Every row gives one point. Any point is a mix of the corners, with weights that add up to 1. It lies inside the corners' shape when no weight is negative. Say inside or outside, and name the corners with a negative weight.
(in the rows, 128 means zero)

Corners:
(1): [90 61 84]
(2): [178 132 140]
(3): [124 180 159]
(4): [157 161 116]
Points:
[137 163 149] -> inside
[137 106 103] -> outside (3)
[120  99 110] -> inside
[106  99 115] -> outside (4)

Corners:
(1): [ 86 159 110 133  49 141 138 116]
(2): [140 184 142 136  84 118 130 104]
(3): [ 91 117  88 140 171  63  83 153]
(4): [137 151 150  98  74 136 120  91]
(5): [ 74  75 129 174 151 114 108 184]
(6): [ 93 106 163 138 185 158  66 145]
(7): [139 176 124 123 120 134 164  89]
(8): [167 136  80 153  84 114 145  62]
(9): [136 142 115 124 138 139 101 150]
Points:
[180 181  97 127  37 131 169  44] -> outside (3, 5, 6)
[124 139  92 138  80 119 146 104] -> outside (2, 6)
[115 131 139 137 125 144 114 128] -> outside (3)
[104 123  95 158 107 105 119 141] -> outside (4, 6, 7)
[129 160 132 122 109 136 115 102] -> outside (5)
[136 164 137 118  80 144 132  89] -> outside (3, 5)
[127 148 132 120 111 129 113 108] -> outside (5)
[102 125 158 142 109 148 103 155] -> outside (3, 7, 8)
[136 161 129 143  42 127 136 107] -> outside (3, 6, 7)

Corners:
(1): [194 133 119 182 164  74 109 119 172  83 134 170 122  89]
(2): [126 179 160 159 198 126 123 136 135 131 167 185 178 145]
(3): [116 152 134 185 169 171  92 120 162 119 166 135 124  87]
(4): [ 74 103  89  86  77 110 103  95 211 120  79 160  72 163]
(5): [110  99  86 146 112 105 108 117 180 199 123 164 131 119]
(6): [122  84  37 115  57 137 142  61 179 116 127 125 145   8]
(7): [118  77  98  71 156  30 115 106 135 198 141 154 132 104]
(8): [132 133  69 107 141 152 139  87  82 101 105 152 104 114]
(9): [103 160 129 103 155 195 147 139 154 146  76 128 167 149]
(10): [ 90  85 133 161 105  46 169  83 141 150 111 111  93 197]
(11): [126 152 134 129 202 134 173 182 158 118 119 132  93 222]
(12): [162 153 191 123 112 148 116  91 140 141 135  88 161 172]
(13): [148 122 142 141 133  67  85 128 150 164 150  88 187 160]
(14): [119 201 128 127 156 101 165 148 148 149 144 112 155 142]
(15): [108 195 150 102 127 145 109 174 165 117 115 161 169 124]
Points:
[132 139 133 170 143 103 123 119 174 136 154 137 139 143] -> outside (7, 8, 9, 15)
[125 132 124 135 139 117 128 113 155 137 131 131 133 142] -> outside (15)
[120 125 114 132 134 105 125 118 157 154 128 140 139 131] -> inside
[122 130 109 132 142 110 129 125 159 135 123 141 133 128] -> outside (12)
[128 146 130 130 140 117 115 133 155 135 128 132 152 135] -> inside
[117 116 108 111 125 111 122 111 143 152 117 135 140 139] -> outside (1, 3, 14)
[120 129 124 124 114  94 110 121 173 162 125 147 158 121] -> outside (3, 8, 11)
[123 113  94 130 120 102 123  81 148 135 130 154 110 108] -> outside (9, 11, 13, 15)
[125 102 115 127 121  97 114  89 151 151 124 136 131 124] -> outside (11, 14, 15)
